Each row of a before or after table is a point. One or more steps were done to the points. Then noise was added and the rows were shuffled. The steps act on columns, c1 being the first. What was done? A step turns or swaps two columns, mirrors them in a line or flattens them onto one, adds a multiple of one to another, or multiplies or shifts one. Angles are multiples of 10 degrees, from the lower column toward the higher: turns from -170 to 170, lines from 10 to 170 but not 90. Use the fewest steps. Two steps may share a column if one is a turn and the other turns, adds or multiplies; they go together, in the order done. Otherwise the lowest column goes first.
(in the rows, 128 means zero)

Before, 14 rows:
[[ 92 146]
 [152 159]
 [ 95 122]
 [ 95 117]
 [127 154]
 [183 113]
 [ 90 113]
 [117 102]
 [112 178]
 [122  89]
 [ 94 149]
 [170 133]
 [156 115]
 [121 106]]
After (14 x 2):
[[ 89 134]
 [154 133]
 [150 103]
 [159 104]
 [153 105]
 [106 113]
 [ 93  90]
 [114 184]
 [131  86]
 [125  89]
 [166 142]
 [127 159]
 [104 161]
 [149 133]]
Steps: turn c1 and c2 by 120 degrees

Before:
[[124 186  96 117 149 153]
 [114 175 138 156 116 139]
 [180 160  91 114  90  89]
 [151 184 152 111 130 118]
 [165 166 168 123 114 132]
 [106 130 153 186 155 150]
 [156 138  97 170 156 129]
 [171 142  87 108 129 155]
 [125 111 125 140  96 119]
 [151 124 123 110 134 153]
 [113 161 103 107 130  90]
 [130 125  99 188 164 119]]
After (12 x 6):
[[164 164 170 141 140 118]
 [183 162  90 138 180 130]
 [151 125 121 131 107 115]
 [130 127 100 210 105 160]
 [127 111 124 158 159 117]
 [123 187  96 135  95 122]
 [109 129 152 204  93 129]
 [154 140  96 194 106 142]
 [172 138  90 126 111 109]
 [115 177 137 181 131 115]
 [114 164 106 128 151 155]
 [150 185 153 132 132 139]]
Steps: shift c4 by 20; turn c5 and c6 by 140 degrees

Before:
[[142 153 154 185 148 121 105 165 111 154 190]
 [161 101 167 132 142 145 102 115 104 166 116]
 [143 125 147 113 116 138  79  86 158 144  87]
 [125 135 185 129 125 150  97 154 119 118 162]
 [125  63 158 165 116 147 102 105 148 164  70]
 [127 109 117  91 180  90 109 105 139 109 147]
 [120 154 130  98 185  88 141 148 112 123 114]
 [121  87 147 108 126 153 122  86 168 187  93]
 [136 147 133 147 161 170  69 181 116 126 181]
 [120 121 113  88 144  76 110 148 108 144 134]
 [153 137 100  77 146  91 159 140 120  99 130]]
After:
[[138 147 131 167 162 152 105 181 117 127 193]
 [129 109 125  97 180  85 121 104 139 108 151]
 [120 152 132  93 186  91 136 148 114 123 111]
 [161 111 125 146 143 134 130 115 105 167 125]
 [120 119 127  86 145  79 125 148 109 145 141]
 [154 131 130  99 147  72 132 140 119 100 119]
 [120  90 122 157 126 113 138  87 167 187 101]
 [142 127 127 142 116 115 135  86 158 143 107]
 [125 145 133 150 125 132 113 153 118 116 168]
 [143 157 132 111 148 182 103 166 111 153 189]
 [126  70 119 141 117 169 143 105 149 163  83]]
Steps: flatten c2 and c3 onto the line at 10 degrees; mirror c4 and c6 in the line at 50 degrees; flatten c7 and c11 onto the line at 110 degrees

Before (11 x 18):
[[ 70 143  82 101 100 165  67 143 103 174  99 120 110 104 108 157 164 149]
 [143 137 157 130 114 130 125 107 124 145  98 113  48 125 126 124 162 160]
 [106 123  65 170 143 171 120 157 156 113  91  95 193  76  71 128 154 128]
 [132 105 150 152  95 119 183 134 108 103 167  86 100  90 124 153 141 127]
 [103 152 122 139 156  90 124 103 112 120 111  72 144 120 100 142 107 105]
 [138 112 130 143  78 145 131 105  55 125 124 117 100  99 165 183 125 141]
 [164 159 156 110 125 164 112 126 143 137 185 121 136 120 139 152 104 146]
 [124  97 100 124 112 126 127 122 135 108 122 112 108 126 138 130 148 115]
 [133 123 130  89 127 101 122 172 107 132  96 124 119 153 130 117 113 155]
 [161 198 178 129 159 142 108 124 151  77 131 182 119 142 149 139 136 124]
 [154 128  91 124 137 126 116 148 106 119 120 143  80  68 162 124 176 168]]
After, 11 rows:
[[124 124 101 123 112 129 123 123 143 106 126 143 138 126 141 130 148 143]
 [142 130 159 132 112 120 128 108 120 141 169 144  76 127 128 126 168 117]
 [162 127 181 129 163 125 100 124 136  70 125  74 150 143 148 141 137 131]
 [168 127 156 112 127  90 106 130 137 140  83 127 167 121 140 152 102  82]
 [ 99 132 126 142 155 156 122  99 110 119 131 192 176 117  98 145 106 152]
 [153 131  88 122 138 126 111 148 110 114 156 109 106  69 162 126 174 101]
 [139 137 133 139  76 109 134 111  58 124 133 137 125  97 164 187 127 114]
 [ 63 135  86  99  97  96  31 141 102 178 168 128 140 104 108 160 168 125]
 [135 130 133  92 127 152 116 170 112 130 168 137 150 150 130 114 115 121]
 [107 124  62 172 142  84 114 157 155 111 156 154 217  75  72 126 154 149]
 [128 131 150 151 100 131 217 137 115 107  95 171 129  87 121 152 143 112]]
Steps: flatten c2 and c9 onto the line at 100 degrees; turn c6 and c12 by -170 degrees; multiply c7 by 1.6; turn c11 and c18 by -150 degrees; shift c13 by 30
